Rows are points. The ring and each string are closed loops that go straight from each point to the next, and from the last back to the first. Before rounding, they use only three directions, however many columns there are. How many times does the string pass through the ring? Passing back the other way cancels.
(in the rows, 128 means zero)

Ring:
[[135 137 158]
 [124 118 144]
 [138  92 125]
 [167  84 139]
 [183  94 172]
 [181 120 188]
 [160 141 174]]
String (21 x 3):
[[163 103 155]
 [161 109 155]
 [170  97 188]
 [193  97 224]
 [198 123 187]
 [174 125 159]
 [159 116 165]
 [157 126 198]
 [152 155 194]
 [139 151 184]
 [138 129 173]
 [110 142 168]
 [115 136 132]
 [142 123 122]
 [148 110 152]
 [123  94 147]
 [127  86 113]
 [135  71 111]
 [149  68 130]
 [168  76 116]
 [176  94 118]]
Times through: 3
String:
[[147 141 144]
 [138 140 139]
 [153 118 146]
 [141 112 161]
 [111 102 161]
 [114  98 125]
 [146 108 108]
 [150 103 141]
 [149  90 148]
 [159  71 130]
 [175  75 124]
 [177  98 128]
 [167 101 161]
 [178  88 199]
 [195  92 221]
 [197 112 208]
 [187 131 163]
 [167 125 151]
 [158 121 187]
 [154 137 197]
 [147 159 171]]
Times through: 4

Ring:
[[167 109  95 110 103  65 105 122]
 [162 153 112 132 112  59 119 103]
 [103 175 129 190 131  75 137  67]
 [ 65 122 115 200 134  96 132  69]
 [ 73  69  93 173 118 115 107  91]
 [130  54  79 121  99 103  88 123]]
String (22 x 8):
[[134  93  93 130 111  76 110 113]
 [143  70  85 106 122  38 129 130]
 [165  76  83  92 112  41 118 137]
 [143  89  92 113 129  27 140 123]
 [140 117 102 135 113  71 115 106]
 [141 119 103 130 127  39 137 109]
 [133 133 109 150 111  84 111  95]
 [154 182 123 157 102  94 103  84]
 [126 142 113 158 118  77 120  90]
 [117 130 111 154 137  41 148  94]
 [127 198 135 174 139  36 157  73]
 [120 159 122 163 137  41 151  85]
 [124 146 115 163 115  86 115  86]
 [146 193 128 170 101 104 100  75]
 [166 203 130 155 104  81 109  83]
 [171 167 117 123 127  18 145 106]
 [199 165 111 106 102  47 112 116]
 [175 139 104 123  88  99  83 109]
 [132 117 102 145 106  93 103 100]
 [135 101  97 133 113  73 113 110]
 [136 111  99 142 100 105  92 103]
 [155  93  89 120  89 107  79 118]]
Times through: 0

Ring (6 x 11):
[[142 104 138 145 128 119  93 124 100 166 101]
 [138 142 104  80 122 120  97  90 165 118 107]
 [125 152 106  68 121 122 126 103 186 107 116]
 [116 130 137 114 129 122 148 141 149 133 118]
 [117  99 170 175 141 120 148 170  87 164 114]
 [130  84 172 193 141 119 122 164  61 182 106]]
String (31 x 11):
[[114 147 124  93 137 120 148 122 165  98 120]
 [114 157 112  64 118 124 151 119 201 108 122]
 [118 145 120  81 116 124 146 129 184 128 119]
 [124 132 127 100 116 124 133 131 161 145 114]
 [124 120 140 130 132 121 131 137 127 142 112]
 [121 113 152 151 144 119 137 145 105 137 113]
 [110 103 173 177 149 119 161 174  88 149 118]
 [112  95 179 184 142 121 160 184  83 170 116]
 [118  92 175 182 135 122 149 180  84 182 113]
 [128 107 149 144 124 122 126 149 114 171 109]
 [128 113 145 141 133 120 124 139 113 150 110]
 [123  95 169 184 151 118 133 159  70 155 110]
 [124  69 194 231 157 117 132 183  23 185 107]
 [135  69 182 215 139 119 113 174  39 207 101]
 [140  89 154 167 123 121 103 149  85 196 101]
 [145  77 162 188 128 120  90 151  59 207  96]
 [141  82 164 194 144 117  96 146  50 180  99]
 [133 101 152 165 144 117 110 136  82 152 105]
 [130 116 139 135 133 120 118 130 117 145 109]
 [143 118 123 115 118 121  93 113 132 159 102]
 [151 125 107  95 111 121  75  94 146 156  99]
 [150 131 103  92 120 119  73  83 145 135 100]
 [141 132 112 101 131 118  90  93 139 121 105]
 [132 127 128 120 139 118 111 112 125 121 109]
 [132 129 124 110 130 120 112 113 139 128 109]
 [130 138 118 100 136 118 113 103 146 108 111]
 [133 165  86  44 122 120 106  73 201  84 113]
 [134 176  73  15 107 123 107  67 234  88 114]
 [133 160  89  40 105 124 112  88 214 114 113]
 [130 138 116  88 118 122 119 113 166 133 111]
 [124 129 132 116 134 120 129 125 137 125 113]]
Times through: 2
String (23 x 11):
[[145 107 133 141 131 118  86 115 100 157 100]
 [154 129  99  83 107 121  67  83 156 153  97]
 [142 133 108  87 112 122  94 100 161 145 104]
 [134 127 123 108 124 121 109 115 143 139 108]
 [129 122 135 128 137 119 119 124 122 132 110]
 [138 135 110  85 113 122 102 104 165 140 107]
 [133 127 124 110 126 120 111 116 140 137 108]
 [133 126 128 121 138 118 108 111 124 123 108]
 [145 128 113 105 128 118  83  92 134 130 102]
 [153 121 109 101 111 121  71  95 140 161  97]
 [148 112 122 117 110 122  83 114 129 176  99]
 [147  90 147 162 122 120  87 135  85 194  97]
 [137  96 151 160 127 121 107 144  92 182 103]
 [128 109 148 150 137 119 123 141 103 151 109]
 [123  91 172 190 150 118 132 163  64 161 110]
 [117  64 208 249 163 117 149 201  11 188 110]
 [124  79 182 202 138 121 137 183  60 196 108]
 [128  97 159 164 129 121 127 159  94 179 108]
 [129 114 142 137 131 120 122 136 117 151 109]
 [124  91 172 192 151 117 130 162  62 162 109]
 [131  73 184 218 150 117 119 171  33 188 104]
 [136  80 171 201 146 117 106 155  46 181 102]
 [133  99 154 170 145 117 109 138  76 154 105]]
Times through: 3
